Rows are points. Each copy is the shape, with its points in the same order, turned, moved and blurred by noise. Is it also mirrored, or only turned?

Shape (7 x 2):
[[ -2 -60]
 [-23  24]
 [ 11 -10]
 [-36 -22]
 [ 37  17]
 [-26  -9]
 [ 32 -18]]
Copy 1 (7 x 2):
[[-17 -51]
 [ -9  32]
 [ 12 -12]
 [-41  -7]
 [ 42  11]
 [-25  -1]
 [ 26 -22]]
Copy 1 is: only turned
Copy 2 (7 x 2):
[[ 27 -49]
 [-41   6]
 [ 10  -3]
 [-23 -49]
 [  7  23]
 [-26 -25]
 [ 33   0]]
Copy 2 is: only turned
Copy 3 (7 x 2):
[[  0 -49]
 [-43  25]
 [ -2   4]
 [-43 -23]
 [ 18  37]
 [-37  -5]
 [ 22  -5]]
Copy 3 is: only turned

Shape (8 x 4):
[[-25   7  17  -4]
 [  7 -12   4  -3]
 [ 14   9  20 -24]
 [ 17 -51 -11 -29]
 [  0   9  27   5]
 [ -9  31 -15  17]
 [ 42  -6  -8   4]
 [ 14   2   9  -1]]
Copy 1 (8 x 4):
[[ -1 -11  34  11]
 [ -4   2   8 -11]
 [ -7  27  17   4]
 [ 13  14  -4 -55]
 [-22   0  20  20]
 [  5 -13  -6  38]
 [-14  21 -29  -7]
 [-11  14   2   7]]
Copy 1 is: mirrored
Copy 2 (8 x 4):
[[-30  -8  19   6]
 [-17  17  -8   2]
 [-17  21   6  32]
 [-29  11 -60  15]
 [-27  18  20  10]
 [  5  -1  32 -17]
 [  2  44 -17  -3]
 [-23  22   2  11]]
Copy 2 is: only turned
Copy 3 (8 x 4):
[[  1 -29  18  -4]
 [  4   9  15 -10]
 [-15  -9  -2 -30]
 [ 38  32  15 -42]
 [-18 -14  18 -10]
 [ -8  -8  -1  33]
 [-13  38   2 -10]
 [-10   3   5 -12]]
Copy 3 is: only turned
Copy 4 (8 x 4):
[[-13   7  20  23]
 [ -5  -3  -1  -9]
 [-34   2 -14   3]
 [ -3 -48 -10 -30]
 [-21  22  10   2]
 [ 11  28 -11  33]
 [ -2  10 -34 -23]
 [-14  11  -9  -4]]
Copy 4 is: only turned

Shape (9 x 6):
[[ 14  17  -2 -16   0 -15]
 [ -6  -7  -3  -5   0  26]
 [ -1  -1   6  40 -11  36]
 [-10  10   2 -16  -5 -20]
 [  7   7   6  -8 -10  16]
 [  0  -6 -44 -11 -10 -10]
 [  4  21 -15 -13  -3 -15]
 [  3  10   7  -5  60 -24]
 [ 13  -3   3  -9 -11 -12]]
Copy 1 (9 x 6):
[[  1   5  25   9   8   3]
 [  1   7 -22   0 -11  -7]
 [ -7 -15 -30   0 -42  21]
 [ -6  -1   9  21  21   4]
 [ -6   8  -1   8 -15  -5]
 [ 10 -25   6 -18  21 -17]
 [ 10  -7  22  11  10  -2]
 [ 35  32   7   6  29  41]
 [-17   3  12  -1   7   6]]
Copy 1 is: only turned
Copy 2 (9 x 6):
[[  2  16  19   4   1  -9]
 [ -2 -10 -19 -11  -4  10]
 [ -3 -16 -40  29   3  26]
 [  7   8  22   1 -19   3]
 [ 11   2 -13   1   0   4]
 [-32  28   7 -14  -9  19]
 [ -4  17  24   1   2   6]
 [-24 -37  39   5  -2 -30]
 [  1  15   1   8 -17  -8]]
Copy 2 is: only turned

Shape (12 x 9):
[[  7  12   3  10 -15 -26  16   5 -14]
 [ 15  -6  17  -1 -15  -6  18   4  23]
 [-18 -38 -47  -4   2  -4   9 -21 -15]
 [-14 -22 -49 -10  13  16  34  -5   9]
 [ 14  -3  15   3   8 -27 -15  -1 -15]
 [-37  16  -2 -38  27   0  -6  11  14]
 [  4   8 -24 -31   7  19  12  -2   5]
 [ -3   8   5  23   4  -6  -4  -9  -2]
 [ 16  -2  26  14  -3   2  12  24 -11]
 [-19 -14 -23 -25  -5  37  31 -22  -1]
 [-31  22  12 -34  -5   3 -31  28   2]
 [ 19   3  -5  24  -5 -10  -4   8   9]]
Copy 1 (12 x 9):
[[-11   5  10   6 -12 -11  21 -30   6]
 [  4   0  24   5  -8  20  -7 -25  20]
 [-58   3  17  -5 -18   9 -19   6 -37]
 [-23   2  49 -13 -30  17 -21   1 -45]
 [ -7  -4 -22   3   6   3   8 -15   2]
 [ 20 -21  30 -21  14 -18 -16  24 -21]
 [  8  23  30 -10 -11  -2 -25   1 -24]
 [ -8   1   7  14  -5  13  24   4  -5]
 [  6  -1   1 -14 -24  16  17 -17  22]
 [-24  30  50 -21 -17  12 -25  18 -14]
 [ 25 -15   6  -3  -4 -40 -17  30  10]
 [  3  -3   4  24 -23  18  12 -14  -4]]
Copy 1 is: mirrored
Copy 2 (12 x 9):
[[-12  15  11 -11  -1   6  -5   8  10]
 [-10  10   6  23  -8  -2 -14  13 -17]
 [-13 -48   6  -8  33  22  18  -7 -15]
 [ 16 -34  -9   4  16  36   9 -11 -33]
 [ -8   3  19   0  14 -33  -1   0  14]
 [ 15 -15 -48 -11  -4 -29  -3 -19 -16]
 [ 21 -27 -23  17   4  10 -11  -1  -1]
 [ -4   7   6   1   1 -13  25  12   3]
 [ -5  26  16  22 -10  -7   1 -17  10]
 [  1 -49 -18  21 -15  28   7  -9 -15]
 [-14   4 -60   2   0 -37  -6 -19  12]
 [ -4  21   7  16  18   0  11  17   3]]
Copy 2 is: mirrored
